Each row is a point. A path goes straight from each point to the next, and from the last back to the first. The post is the endless flat space through its rows: a point in 2 columns, a line in 3, a plane in 4, and so on, so that a path can go around it. Count how often the path circles the post. Going back the other way cancels.
In the rows, 128 means zero.

Post (2 x 3):
[[ 77  99 161]
 [117 141  97]]
Path, 18 rows:
[[142  76 157]
 [173 165 138]
 [126 188 157]
 [ 64 170 125]
 [ 58 119  81]
 [ 55  64 127]
 [119  88 140]
 [147 128 133]
 [110 175 139]
 [ 59 133 135]
 [ 67 102 107]
 [ 91  76  98]
 [123  90 137]
 [164 136 172]
 [111 147 169]
 [ 65 137 126]
 [ 62  98 141]
 [ 84  55 118]]
Times around: 3

Post, 3 rows:
[[139 152 143 140]
 [ 88 159 105 195]
 [150 155 136  59]]
Path (22 x 4):
[[119 139 105 175]
 [121  86 126 121]
 [ 79 135 183 105]
 [105 167 143 136]
 [ 79 151 126 150]
 [104 111 105  85]
 [116 142  68 143]
 [190 172  72 108]
 [183 114  84 179]
 [123 114 140 127]
 [104 109 170 148]
 [ 89 119  63  94]
 [161 165  43 167]
 [212 173 100 110]
 [157 122  93 132]
 [122 108 131 146]
 [ 54 151 102 139]
 [ 89 208 160  89]
 [108 227  84 163]
 [132 163  78 154]
 [167 124 141 162]
 [209 160  82 150]]
Times around: 1

Post (7 x 8):
[[ 88 160 147 117 136 145 174 159]
 [104 177 139 145 142 227 101  95]
 [134 153 203 117 154 138 138 119]
 [155 111 164 217 158 110 175 148]
 [ 85 166  51 106 124 164  97 200]
 [123 165 111 155   7 108  96 143]
 [143 142 127 143 134 149 156  98]]
Path (21 x 8):
[[138  77 135 164 109 110 130 139]
 [ 64 120  84 187 129 167 107 135]
 [ 63 124 138 160  99 150 148 149]
 [105  90  81 143 141 167 132 191]
 [156 133 141 125  97 167  82 169]
 [107 124 210 149 159 102 152 208]
 [ 43 151 129 173 104 160 111 151]
 [112 162 185 175 187 165 124  74]
 [109 181 123 128 143 145 154 150]
 [113 161 163 208 121 127 211 194]
 [135 154 141 156 120 201 136 143]
 [110 137 211 112 176 174 118 147]
 [106 128 137 120 156 157 189 149]
 [111 113  87 195 123 165 116  99]
 [ 78 157  92 151 127 125 115 164]
 [148 177 165  99 171 107  90 147]
 [162 169 129 155  97 157 108 101]
 [174 184 120  99  91 129 113 138]
 [147 172  73 173  70 102 114 157]
 [188 172 155 159 111 149  92 143]
 [ 95 177 102 124 105 219  99 137]]
Times around: 2

Post, 10 rows:
[[151  97 176  65 118 172 183 193 146 105 141]
 [ 72 165 118 109 114 135 160 148 129 153 132]
 [157 162 177 138 109 104 102  77  65 141 232]
 [128  77 134 118 191 113 120  95 165 103  77]
 [155 137 110 102 144 177  72 124 137 122 189]
 [113 142 150 143 220 150  61 146 138 114  86]
 [135 134 136 152 174 177 104 106 114 147  96]
 [149  25  74 140  74  96 154 121 138 148  99]
 [107  93 141 120 138 160 129 140 137  84  82]
 [182  79 138  45  96 111 130 123  71 116 172]]
Path, 29 rows:
[[160  62 155 111 158 108 138  92 102  39 101]
 [157  73 114  32 186 113 156 159 169 132 133]
 [ 74 124 123 108 139 150 101  86 157 112 151]
 [ 88 148  62  82 120 198  57 118 162 116 143]
 [112 165  69 102 124 128  97 136 140 167 145]
 [135 124  84 121  66 151 133  92  46 123 151]
 [118 125 111 114 192 149 103  79 103  79 167]
 [114 110 105 105 153 184 112  83  70 195 129]
 [198  66 138 118 131  51  90 108 124 171 147]
 [184 111 147 103 130 156 172 140 116 171 107]
 [196 134 223 185 150  75 170 112 115 107 200]
 [168  72 121 130 169 152 116 173 153 126 183]
 [109  73 161 114 175 144 142 157 154  95  66]
 [116 115 164 133  80 175 177 138 145 139 122]
 [133  78 162 144 130 137 116  89 165  64  88]
 [142 164 137  95 179 159 134 109 122 105 142]
 [131 106 111  92 110 113  28 122  47  27 101]
 [115  77  49  56  61 213 127 137 135  89  61]
 [118 127 204 124 132 176  73 120 161 105 175]
 [133 105 145 117 132 149  89 123  47 122 157]
 [178  31 114  94 162 111 124 178 115  70 107]
 [191 117 121 107 111  88 102 168  92 109 157]
 [155 142 173  68 134 133  97  72  65 144  64]
 [ 96  95  99  30  78 141 103 108  73 127 105]
 [ 84  57  70  97 128 112 153 109 148 133 120]
 [ 92 113 118 123 198 119 138 147 123 162 104]
 [127  66 197 112 155 159 124 123 113 111  86]
 [191  66 175  69 162 105  96  99 124 131 100]
 [125 116 148  83 134 120 112 110 117  65 113]]
Times around: 2

Post, 13 rows:
[[157 114 132 126  97 174 115 128 154 100 180 171 123 124]
 [111 130 147 120 136 117  81 161 157 114 149 114 183 125]
 [154 127 120 159 137 110 145 130 153 107 132  94 141 128]
 [ 89 165 133 196  84 106 117  84 142 171 143 129 141 139]
 [115 128 151  71 159 122 165 126 148 146  90  57 112 192]
 [111 168 152 133 144 130 142 153 135 167 152  65 167 165]
 [134 169  69  92 138  95 117 126 142 151  87 142 124  85]
 [123 120 151 136 132 169 150 160  89 104 140 152 123 191]
 [131 162 126  96 201  93 106 133 147 138 136 115 183 148]
 [144 151 135 113 171 141 122 164 123 154  94 191 104 137]
 [153 190 116 159 111  96 157 131 101  95 101 107  50 108]
 [109  95 109  91 175 113  99 134 150 188 122 125 112 106]
 [168  85 151 128 163 148 140 100 101 133 140  69 185 105]]
Path, 24 rows:
[[121 175 128 196  98 145 160 125  72 155  79 212 171 188]
 [128 109 142 159 128 142 104 122 160 129 172 153 128 175]
 [130 197  80 119 203 124 128  98  60 143  57 165 114 167]
 [ 20 195 133  81 129  71 104 117 181 175 148 130 148 149]
 [ 56 165  73 110 149  88 122 183 111 167 147 134 182 163]
 [162  96 139 108 178 115 160 190  91 104 128  99 105 144]
 [166 119 149 151 146 143 114 164 126 110 137 148 100 130]
 [162 153 108 143 196 156 161 171 147 190 142 129 127 154]
 [ 70 178 134  86 146 133 117 122 136 160 149 115 166 149]
 [126 183 141 191 155  59 127 134 145 188  74 113 164 103]
 [108 162 138  77  99 170  99 158 123 190 133 211 104 171]
 [126  84 191 158 166 158  89  90 101 132 149 142 154 162]
 [159  98 142 136 140 135 149  90 184 106 125  76 106  89]
 [ 53 146 122  62 143  75  99 228 109 110 136  65  71  94]
 [ 74 117 105  61  78 133 111 204 144 157 122  93  93 108]
 [147 149 148 154 120 162  94 127 152 154 149 142 173 190]
 [210  85 174 148 224 249 128  90 135 201 182 153 165 127]
 [127  19 101 106 148 105 117 120 170  78  68 144 108 100]
 [162  71 148  92 181 177 138 183 208 184 200 172 131 122]
 [124 163 156  98  96 101 108 215 141 169  82  84  89 124]
 [105 181 176 132 121 169 151 173 133 176 132  66 187 202]
 [ 89 174 156 149 149  93  95 106 163 173 149  62 151 130]
 [196 113 160 185 201 190 197  58 129 124 188 137 195 206]
 [147 156 157  82 165 168 182 109  98 150 160 105 151 187]]
Times around: 5
